Rows are points. Each copy is the shape, with its points in the same order, turned, moved and blurred by noise. Say if it was mirrored as well.
(in the rows, 128 means zero)

Shape, 7 rows:
[[145  80  76]
 [148 141 115]
 [138 130 127]
 [ 96 133 126]
 [118 112 134]
 [165  78  92]
 [114 147 132]]
Copy 1, 7 rows:
[[197 125 110]
 [141 130  86]
 [138 123 113]
 [132 142 154]
 [141 120 137]
 [194 103  99]
 [114 142 133]]
Copy 1 is: mirrored
Copy 2 (7 x 3):
[[ 65 103  71]
 [118 148 100]
 [108 141 112]
 [124 104 133]
 [ 92 116 131]
 [ 63 129  71]
 [131 133 124]]
Copy 2 is: mirrored
Copy 3 (7 x 3):
[[117  99  59]
 [144 139 117]
 [121 139 119]
 [110 104 144]
 [ 97 123 128]
 [114 131  55]
 [124 127 145]]
Copy 3 is: mirrored

Shape, 8 rows:
[[138 152 143  98]
 [118 150 142 164]
 [190 146 102 103]
 [108 109 156  93]
 [103 109 120 121]
 [179 154 125  83]
 [ 86  98 125 138]
 [130 111 147 159]]
Copy 1 (8 x 4):
[[150  91 143 113]
 [153 117 113 169]
 [181 136 125  75]
 [101 106 154 128]
 [ 98 117 108 134]
 [172 110 150  73]
 [ 82 118 106 151]
 [128 147 131 156]]
Copy 1 is: mirrored
Copy 2 (8 x 4):
[[114 167 125 108]
 [150 112 138  89]
 [128 166  74 144]
 [ 96 153 171 124]
 [101 115 148 127]
 [117 186  90 131]
 [106  94 170 127]
 [154 119 155 122]]
Copy 2 is: mirrored
Copy 3 (8 x 4):
[[135 143 138 100]
 [145 176 160 155]
 [ 72 128 153 102]
 [163 118 108 127]
 [137 140 105 153]
 [ 99 123 150  81]
 [152 146 103 178]
 [144 139 156 171]]
Copy 3 is: mirrored
Copy 4, 8 rows:
[[117 124 169 109]
 [123 174 144 145]
 [ 91  80 165 152]
 [151 127 141  81]
 [125 134 110 103]
 [100  87 185 129]
 [138 156  93 105]
 [148 152 123 142]]
Copy 4 is: mirrored

Shape (8 x 4):
[[100 120 127 110]
 [103 115 121 124]
 [111 171 157 142]
 [117 201 163 117]
 [184 143 119 120]
 [ 86 121  91 127]
 [176 112 109 137]
 [121 104 104 124]]
Copy 1, 8 rows:
[[107 124 142  97]
 [109 119 151 116]
 [151 174 152 108]
 [180 170 147  76]
 [179 107  99 136]
 [106  99 183 110]
 [149  94 110 161]
 [112  99 140 134]]
Copy 1 is: mirrored
Copy 2:
[[105 145 113 131]
 [ 99 138 113 142]
 [ 95 126 169 108]
 [108 121 176  71]
 [161  92 127 122]
 [113 171 119 154]
 [156  89 117 166]
 [126 132 107 156]]
Copy 2 is: only turned
Copy 3:
[[116 107 127 123]
 [113 116 113 130]
 [156 132 119  75]
 [161 139 153  59]
 [178 155 151 150]
 [ 86 135 113 130]
 [170 149 122 171]
 [119 125 119 155]]
Copy 3 is: mirrored

Shape, 10 rows:
[[ 60 114  99 160 123 143]
 [143 171 113 131 130 141]
 [149 131 161 140 124 148]
 [124 136 158 151 106  67]
 [153 117 145 108 135 126]
 [ 90 119 132 120  91 112]
 [149 118 158 143 105 136]
 [156 118 132 120 130 112]
 [142 209  48 154 118 114]
 [131 163 146 141 137 147]]
Copy 1 (10 x 6):
[[ 79 149 104  70 138 113]
 [120 172 140 144 123 154]
 [152 128 134 122 139 154]
 [115  96 139 153 128  98]
 [171 151 138 128 117 129]
 [105 127 154  93 128  96]
 [145 112 142 112 120 154]
 [154 141 129 132 100 121]
 [ 54 190 129 173  79 161]
 [133 151 133 142 150 154]]
Copy 1 is: only turned
Copy 2:
[[ 58  88 112 138 145 121]
 [127 158 104 143 137 157]
 [143 147 134 146 182 130]
 [137 120 188 130 122 137]
 [159 144 119 130 152 106]
 [109 110 146 163 121 102]
 [150 126 141 155 172 126]
 [163 131 122 125 141 119]
 [111 141  85 141  82 219]
 [115 164 125 138 163 147]]
Copy 2 is: mirrored
Copy 3, 10 rows:
[[ 85 152 119  96  90 173]
 [161 170 130 100 119  96]
 [137 123 114 131 138  96]
 [127 129 122 158  56  94]
 [125 110 158 128 133  84]
 [ 89 122 117 101  81 113]
 [131 105 107 133 121  89]
 [136 117 152 125 110  91]
 [209 189 134  72  80 119]
 [137 162 114 133 135 104]]
Copy 3 is: mirrored
